Each point is reached from the start by the listed moves, each made 0, 1 or 2 times, or once backwards (-1), plus a little noise. Is the number of moves made odd or even? Then give how often each move was made.
(in the rows, 128 means zero)

Moves:
(1): [135 128 141 137 115]
(2): [123 150 142  86 121]
(3): [116 140 145 134 144]
Start: [129 143 124 124 116]
Points:
[122 133 126 172 140] => even (0, -1, 1)
[ 95 211 186  53 134] => even (0, 2, 2)
[106 200 170  47 119] => odd (0, 2, 1)
[130 166 152  92  96] => even (1, 1, 0)

Moves:
(1): [150 111 119 128 130 127 122 128 128 124 124 125]
(2): [153 154 135 107 114 140 123 123 124 134  91 113]
(3): [134 113 148 128 128 122 129 130 136 132 124 115]
(4): [130 155 155 147 117 124 106 126  99 133 141 126]
(5): [127 136 129 123 162 144 131 133 144 145 138 123]
(6): [128 133 130 128 120 152 137 133 122 133 124 149]
(7): [134 121 125 130 143 127 142 127 110 128 117 128]
(8): [129 111 132 114 127 130 129 162 115 129 125 131]
(9): [138 125 140 150 117 120 148 139 143 138 126 117]
(10): [121 123 115 151 114 130 130 128 123 158 113 137]
(11): [134 126 124 113 111 108 132 124 131 131 136 143]
Start: [138 134 128 124 135 118 132 117 127 105 137 103]
Points:
[204  45 157 136 187 156 175 216 134 185 104  88] => even (2, 0, 2, 0, 2, 1, 1, 2, 1, 1, 0)
[112  81 153 190 103 139 217 158 167 112 130 123] => even (-1, -1, 1, -1, -1, 2, 0, 0, 2, 0, -1)
[170  89  98 201  87 118 184 126  73 160  67 133] => even (1, 0, 0, 0, -1, 1, 2, 0, 1, 2, 0)
[216 195 207  87 170 175 155 104 193 143  84  36] => even (0, 2, 2, 0, 2, 1, 0, -1, 1, -1, 0)
[111  62 139 117  97  86 177 125 157  99 151 139] => even (-1, -1, 2, -1, -1, 1, 0, 0, 0, 0, 1)
[210 205 229  98 187 139  96 143  43 111  81   7] => even (0, 2, 1, 2, 1, -1, 2, 1, 0, -1, -1)

Moves:
(1): [147 136 131 114 138 118 129 124 129 125 122 128 132 124 119 132 129 131
 126 120 127 135 127 134 133]
(2): [125 145 118 125 115 129 121 135 122 124 125 139 144 122 128 139 147 129
 116 134 129 121 141 130 130]
(3): [120 137 152 126 124 110 118 146 128 140 123 139 139 130 131 118 122 115
 130 135 144 120 126 108 120]
(4): [138 119 127 136 131 120 128 134 128 141 132 137 135 120 131 136 135 122
 123 139 126 124 118 133 123]
(5): [109 140 124 121 144 140 146 145 123 143 122 145 127 146 115 126 108 142
 104 125 116 125 150 155 136]
(6): [146 143 137 133 112 143 126 136 131 120 122 122 123 130 138 125 134 117
 139 117 121 134 118 133 122]
(7): [126 125 118 129 134 126 148 121 131 143 131 121 137 126 144 123 141 132
 130 113 129 119 137 125 121]
(8): [125 121 124 114 128 124 124 164 135 120 133 116 124 119 122 118 134 117
 135 127 135 131 130 136 119]
(9): [129 121 127 121 118 127 119 122 154 125 135 125 147 131 128 124 131 129
 127 137 122 121 131 125 132]
(10): [131 122 122 109 117 128 126 132 123 152 124 117 119 139 123 133 132 127
 126 127 129 129 126 133 123]
(11): [114 134 130 115 126 127 135 114 139 136 148 138 137 119 100 128 137 136
 144 137 124 113 120 134 124]
(12): [115 117 123 119 137 134 122 121 127 131 114 148 130 129 135 125 125 136
 137 124 115 129 123 128 124]
(13): [132 121 125 133 135 134 114 131 112 129 138 131 156 132 118 130 125 133
 133 120 130 111 114 109 136]
(14): [128 135 125 126 129 125 133 136 130 124 138 126 139 141 137 135 132 123
 146 141 128 138 125 131 135]
(15): [124 133 130 126 128 129 115 126 128 136 133 125 122 118 138 119 133 136
 130 125 134 134 124 133 140]
(16): [134 121 136 113 127 135 139 139 122 143 132 133 145 117 133 143 111 138
 115 135 120 135 140 116 120]
(17): [142 117 134 134 121 134 130 132 131 121 120 120 114 123 127 128 148 132
 140 139 129 125 130 123 147]
(18): [122 124 132 132 109 129 131 129 122 130 121 130 132 133 122 114 126 142
 125 121 130 149 132 133 129]
(19): [117 135 127 134 130 120 125 123 137 135 121 121 129 122 120 133 121 141
 143 124 125 117 129 134 128]
(20): [132 125 124 127 129 135 129 125 114 125 122 125 135 123 127 116 130 133
 130 155 117 126 133 131 119]
(21): [129 123 121 124 133 137 126 120 132 129 128 138 140 121 128 133 119 124
 138 124 146 124 132 131 125]
(22): [122 134 126 129 137 134 133 123 132 133 123 125 150 115 122 134 133  92
 123 149 125 140 122 112 140]
(23): [129 124 140 127 126 117 120 114 126 133 150 133 152 125 124 128 122 113
 139 118 109 122 161 138 129]
(24): [113 117 133 109 115 124 139 131 120 127 121 128 137 128 136 128 118 125
 121 121 134 117 114 143 125]
Start: [139 125 143 117 140 130 144 138 119 126 128 122 105 149 102 132  98 126
 141 141 126 101 147 128 162]
Points:
[136  91 174  39  54 126 175 183  81 231  74 155 163 139  81 160 107 114
  63 100  72 126 156 193 178] => even (1, 1, 0, 2, 1, 1, 0, 0, 0, 2, 0, 1, 0, -1, 0, 1, 1, 2, 0, -1, -1, 1, 1, 2)
[ 94 158 174  42  85 123 118 134 121 193  65 170 188 113 210 117  90  65
 179  37 138  25 232 167 105] => even (0, 2, 2, -1, 0, 2, 2, 0, 0, 1, -1, 2, -1, -1, 1, 0, 0, -1, 1, 0, 2, 0, 2, 2)
[173 125  87  26 181 179 138 158  68 152 125 115  73 162  30 117 121 224
 205 145 102 108 179 205 181] => even (2, 0, -1, -1, 1, 0, 0, 1, -1, 2, 1, 1, 1, 1, 1, 0, 1, 0, 0, 2, 1, -1, 0, -1)
[ 97 107 101 120 181 119 142 201 154 186 151  75 125 102 155 121 101 158
 192 128 166 106 211 125 158] => odd (-1, 0, 0, 0, 0, -1, 2, 2, 0, 0, -1, 0, 0, 1, 2, 1, 0, 0, 2, 0, 1, 0, 0, -1)
[196  77 105 103  87 145 108 211 149  91  98 146 201 126 191  78 159 137
 159  67 150 124  92 121  91] => odd (1, 1, 0, 2, -1, 2, 2, 2, 2, -1, -1, 2, 1, 0, 0, 0, -1, 2, -1, 0, 1, -1, -1, 0)
[146  42 159  73 178 110 169  88  57 245 161 182 236  78 129 129   7 194
 160  43  99  62 204 171  83] => odd (1, -1, 0, 2, 0, 0, 2, 0, -1, 0, 0, 1, 1, -1, 1, 2, -1, 1, 1, 1, 2, -1, 2, 1)

Moves:
(1): [128 122 118 138 129 129 128 113 123 116 123 116 136 131 132 129 133 124
 123 125 129 135 125 121]
(2): [129 117 133 124 134 147 141 114 125 135 131 128 124 129 119 133 126 143
 146 112 114 122 122 128]
(3): [136 121 133 135 131 128 128 122 136 140 130 120 133 127 125 129 120 124
 134 121 115 129 129 123]
(4): [121 133 125 122 122 126 107 132 152 123 135 129 129 143 127 138 120 133
 120 135 117 127 116 128]
(5): [138 136 127 136 124 121 114 120 124 141 119 140 126 125 131 136 119 154
 140 123 134 112 134 126]
(6): [133 124 125 117 129 140 108 126 127 126 137 117 122 128 123 132 141 125
 140 124 120 144 125 134]
(7): [126 124 127 134 116 114 131 121 127 136 119 129 120 117 136 128 134 115
 133 150 126 115 126 130]
(8): [137 137 129 134 130 119 138 131 128 131 142 134 148 136 133 136 151 129
 125 127 124 133 138 125]
(9): [114 132 138 104 113 142 127 146 122 117 124 106 143 134 137 130 123 141
 127 129 131 124 139 116]
(10): [149 130 128 123 133 141 109 133 120 127 117 129 113 129 147 118 124 128
 121 147 120 104 112 144]
(11): [131 137 121 146 127 128 129 126 130 124 117 127 139 108 142 117 132 131
 154 147 149 144 143 129]
(12): [124 123 132 126 131 138 131 124 111 103 107 157 130 135 137 100 114 125
 119 123 109 118 121 143]
(13): [132 141 116  97 134 133 131 117 124 122 123 138 122 134 128 131 122 123
 128 126 107 132 131 127]
(14): [112 121 133 128 114 144 142 137 119 126 148 133 113 115 116 120 115 135
 136 123 129 147 127 133]
(15): [123 116 151 126 123 145 129 120 141 116 116 101 130 132 129 114 123 136
 123 131 115 146 136 109]
(16): [119 133 127 139 124 134 127 128 122 113 127 139 121 127 125 136 129 122
 128 138 125 121 124 120]
(17): [142 116 152 136 115 146 141 141 119 129 139 123 132 133 126 145 134 146
 135 138 134 138 107 114]
(18): [135 140 132 129 110 127 122 121 132 136 113 117 142 125 121 102 117 136
 124 120 125 121 131 117]
(19): [116 104 122 107 141 133 128 111 134 130 132 115 131 124 116 125 123 126
 133 129 124 128 134 117]
(20): [108 119 128  92 129 144 134 124 109 146 134 115 134 152 107 133 124 132
 133 133 130 134 133 124]
(21): [133 135 143 121 100 146 138 119 117 126 118 137 129 133 124 134 120 118
 107 114 125 105 131 128]
(22): [166 153 142 128 140 111 124 134 128 104 125 133  99 143 144 111 123 124
 144 110 148 122 146 133]
(23): [128 117 121 131 122 140 123 142 126 122 123 126 130 139 123 135 136 134
 136 133 124 124 139 135]
(24): [127 137 122 129 137 118 125 127 128 109 117 137 133 122 128 137 120 143
 135 133 127 117 137 137]
Start: [135 130 112 138 121 131 120 130  98 120 121 141 135 121 127 135 133 121
 132 114 144 116 120 151]
Points:
[142 143  69  12 152 126  65  64 115  50  68  35 213 186 106  43 109 127
 174  54  62 203 239 109] => even (2, -1, 2, 0, 0, 2, 0, 1, 1, -1, 0, 1, 2, 0, 1, -1, -1, 2, 1, 1, -1, 1, 1, 1)
[103  74 130 148 102 199 125  66 122 114  67 104 171 104  90 220  78 215
 216  93 126  10 233 114] => odd (0, 2, 2, 0, 2, -1, 0, 0, 1, 0, 1, -1, -1, 0, 1, 1, -1, -1, 2, 0, 2, 0, 2, 2)
[ 97 115 165 104  28 249 145 139  17 129 129 125 164 163 109 159 168 105
  74 188  92  82  95 177] => even (0, 0, 0, 0, -1, 1, 1, 2, 0, 2, 0, 0, -1, 1, 1, 1, 0, 0, -1, 2, 2, -1, 0, 1)

Moves:
(1): [132 126 132 128 119 129 125 123 126 126 116 117 132 135 129 132 125 127
 132 129 127 125 132 129 137 125 120]
(2): [123 125 122 127 131 121 119 124 139 131 128 120 131 130 116 127 133 129
 135 137 129 130 133 133 136 130 128]
(3): [114 126 121 115 139 129 126 125 119 121 135 125 125 120 129 126 134 124
 128 120 118 125 131 125 124 117 122]
(4): [131 130 122 134 127 125 129 127 140 137 128 136 123 125 126 124 126 124
 135 147 127 136 117 128 135 132 128]
(5): [138 142 129 117 123 116 122 125 128 127 124 130 142 141 147 124 138 130
 128 126 125 130 127 139 138 111 127]
(6): [122 127 118 134 129 137 133 141 120 113 134 131 127 129 119 127 120 126
 136 135 133 122 121 128 132 117 124]
(7): [131 127 129 124 135 129 122 135 122 124 124 129 138 122 134 128 118 138
 126 129 129 129 124 126 124 125 133]
(8): [134 125 132 139 126 120 139 127 127 117 124 126 124 137 131 113 138 134
 133 134 130 121 131 129 131 118 138]
(9): [135 134 122 124 127 123 126 122 128 118 130 123 129 121 126 115 137 140
 133 123 123 137 138 115 134 119 137]
(10): [133 123 125 124 129 131 122 122 123 130 122 124 134 127 129 143 119 128
 132 129 123 140 130 133 129 131 138]
(11): [126 128 123 122 126 132 125 124 124 127 129 115 135 134 130 135 124 130
 135 126 130 120 126 125 128 123 121]
(12): [129 126 128 135 119 138 137 132 141 126 120 126 136 127 130 118 122 124
 122 139 139 132 118 137 117 128 122]
(13): [124 130 108 126 127 128 129 138 144 136 127 138 117 118 122 117 126 129
 139 136 124 132 130 133 125 114 130]
(14): [133 129 126 130 131 137 120 122 138 137 115 113 148 121 128 138 129 128
 130 125 132 138 127 121 133 123 133]
(15): [123 121 125 130 124 125 132 131 131 123 131 134 125 128 131 125 123 133
 125 134 134 124 132 125 133 122 127]
(16): [107 129 135 131 127 123 137 133 124 127 134 136 106 117 112 139 127 125
 124 124 129 130 121 125 120 132 119]
(17): [125 135 147 137 125 126 119 118 130 137 116 139 122 127 140 130 129 124
 123 124 136 132 133 129 120 145 129]
(18): [126 129 141 126 121 121 133 127 122 126 131 118 131 119 120 124 128 124
 129 126 130 132 135 129 138 134 138]
(19): [126 130 133 127 132 127 136 129 127 130 124 125 124 127 127 125 115 134
 135 128 131 131 131 125 138 128 127]
(20): [126 127 131 122 135 106 119 121 137 135 134 130 126 123 121 131 129 116
 137 110 121 132 125 125 133 138 129]
(21): [135 128 133 130 124 130 127 126 134 124 136 124 125 119 127 126 124 136
 129 125 132 130 125 135 129 132 131]
(22): [121 131 130 127 121 133 138 122 128 127 128 121 130 120 116 134 120 128
 128 126 128 122 127 124 132 133 124]
(23): [122 135 133 123 127 121 125 128 142 134 129 128 124 130 125 139 120 127
 137 129 115 131 125 122 124 127 123]
(24): [129 131 117 132 129 133 122 132 126 122 121 122 126 138 144 126 127 132
 117 125 127 123 130 128 129 123 126]
Start: [126 137 127 138 134 135 126 122 132 129 122 123 122 134 124 128 125 112
 133 127 123 143 122 127 132 147 133]
Points:
[146 173 208 146 102  57 101  79 150 139  88 133 120 145 119 152 125 103
 190 112  98 183 151 119 180 165 165] => odd (2, 0, -1, 0, 1, 1, 0, 1, 1, 1, -1, -1, 0, 0, 0, 0, 2, 1, 0, 1, 0, 0, 2, -1)
[185 165 108 107 105 129  80  93 218 174 108  51 195 116 106 158 134 145
 201 161  99 213 112 140 157 111 174] => odd (0, 1, -1, 1, 1, -1, 0, 0, 1, 1, 2, 0, 1, 2, -1, 0, -1, 1, -1, -1, 2, -1, 2, -1)
[167 149  68  94 136 128 103 145 116  85 104  81 159 147 200  79 123 182
 162 112 127 117 133 136 191   7 133] => even (2, -1, 1, 0, 2, 0, 2, 1, 0, -1, 2, -1, 2, 1, 1, 0, -1, 0, 1, 0, 2, -1, -1, 1)
[198 140 129 141 117  97 110 100 191 130  93  94 203 199 176 140 129 102
 164 122 106 159  77 137 125 115 150] => even (0, -1, -1, 0, 1, 0, 0, 2, 0, 1, 1, 2, -1, 1, 0, -1, -1, -1, -1, 2, 0, -1, 2, 0)
[133 145 126 166 166 201 111 113 137 143  95 112 130 101 177 144  88  87
 103 121 155 197  81 148 133 175 131] => even (-1, -1, 2, 2, 0, 1, -1, -1, -1, 1, -1, 1, -1, 2, -1, 0, 1, 0, 2, 0, 2, -1, -1, 2)
